Each wall is flat, endless, passes through zero and stands at right angles to its row. A trip goes straight from one point to another. List the walls that it crosses, first one first.
In the rows, 128 means zero.

Walls:
(1): [ 84 183 146]
(2): [248 122 137]
(3): [136  71  87]
(4): [153 126 146]
(5): [ 93 118 112]
(6): [114 183 136]
(7): [102 163  49]
Trips:
[139 176 105] to [ 81 134  72] -> 2, 5, 3
[127 147 124] to [201 156 120] -> 2, 4, 1, 7
[181 147 135] to [136 122 126] -> 6, 3

Walls:
(1): [125 138 122 136 132 141 138 129 195 144 159 112  81 178]
(2): [ 94 141 101  95 147 144 152 150 144 121  80 157 151 118]
(3): [ 98 125 193 130 185 124 119 176 152  90 107 174 157 160]
(4): [125 151 168 117 128 128 119 146 131 141 142  49 157 105]
(5): [115 151 142 155 120 100 119 134 137 125 104 142 190 131]
(6): [130 129 114 160  64  81   7  76 136 133 140 186 159 108]
(7): [188 117 115  96 170 185 130 114 189 126 114 140  68  70]
(8): [120  81 141  82 140  88 167 114 101 119 136 122  92 135]
(9): [106 130 105 120 123 101 156 125 161 117 116  68 165 162]
(10): [128 149 133  79 174 142 155 163 138 145 114  64 212 146]
Trips:
[157 186 137 127 138 154 170 131 117 132 106 173 122 161] to [116 138 108 148 123 125 155 146 138 125 152 110 179 177] -> 7, 9, 4
[106  61 107 193 103  95  85 132 108 231 163 107  83 172] to [ 84 112  73 160  52 113 170  77 136 112  64 126 129 162] -> 9, 5, 2

Walls:
(1): [156 149 141  61  84 164  91 131 210 117 164 111 157 133 154 141 144 110
 157 169 181  87  92 151 106 133 114 118 136 165 172  99 142 108 127 133
 152 153 116 205  94 102  78 146 175  87 181  90]
(2): [134  84 166 110 119  96  95  82 121 156 109  81 119  89 146 151 119 111
  82 123 129  91  83 152 162 158 105  74  98 101 131 120 110 116 187 122
 151 120 103 129 105 150 141 118 130 158 122  97]
(3): [150  72 109 108 149 151 134 202 190 155 144  68 153 113 118 148 166 160
 131 105 117 140 208 133 138 133 184 119 147  63 142  56  99 131 134 139
 109  90 162 195 109  95 150 138 155 138 103  98]
(4): [118 157  91 178 131 165 115 153 123 180 103  98 205 118  89 111  69 160
  64 113 159 134  94 160  76 152 122 143 132 112 180 148 102 153 153  91
 111 202 100 139 121  81 173 115 133  87 107  84]
(5): [ 83 138 153 183  84 177 161 189 161  95 164 141 119 137 189 161 113 122
 109 147 156 127 140 122 183 104 206 102 129  94 120 135 121  93 161 111
 130 107 129 101  67 169  68  67 104 138 182 185]
(6): [103 145 186 165  69 105 146  94  75 198 170 123 129  68  95 135  56 101
 149 102 154 100  98 140 115 125  92 135 118 139 158 182  92 107 155 191
  98  99  91  88 106 163 124 175  73 191 140  76]
(7): [ 91 164 167 111  82 132 137 161 152  85 147 162  99  65 158  77 131 141
 135  91 118 114 168  86 130 145 133 123 123  89 165  89 128 146 112  85
 153 123 102 134 159  86 132 113  83 114 137 105]
(8): [ 88  94 151 157  75  73 149  96 134 110 187  64 102 131 104 116 161 139
 132 155 142 119 115 185 163 116  83 155  64 109 135 171 121 137 121 128
 139 149  97 124 171 154 132 120 140 124 143  93]
(9): [192 187 111  90 107 151 176 124 109 150  96 153 148 131 133 128 117 117
  89  82 107  75  49 147  73 168 158 147  68 130 185 107  79 114  84  83
 103  75 167 144 194 121 154 135 149 186 112 194]
(10): [204 147 148  92  82 142  83 121  84 145 116 110 130 162 123 107 110 179
 108 109 147 114 110 139 138 103 127 146 135 167 134 110 106  83 137 149
  84 104 201 123  81 170 142  97 231 137 174 174]
Trips:
[148 125  99 136 101 109 134 162 107  97 140  89 124  66  76 120 152 148
 126 189  97  95 156 123 106 103 114 128  45 104 152 131 125 173 173 124
  92 117 160 163 187 148 114 182 186 196 138 143] to [134 119 157  95  88 178 135 113  77 125 114 156 136 175 109 118 118 163
 140 146 110 181  90 164 121 107 108  99 125 148  45 105 163 137 196  99
 102 127 113 178 190  94 152  95 100 130 122 197] -> 6, 2, 3, 8
[179  98 140 155  87 171 149 138 157 122  80 203 200 181  85 155 151 117
  91 179 142 151 128  98  97 119 132 145 130 144  61 148 100 184  97  99
 165 110 123 104 150 118 100  76  96 152  76 152] to [178 171 121  35 190 126 117 133 138 156 129  86 140 177 154 171 118 101
  60 191 119 124 186 138 120 178 155 130 130 127 124 138 117 102 177  70
 144 138 183  39  86 202  87 181 127 184 101 129] -> 4, 10, 2, 3
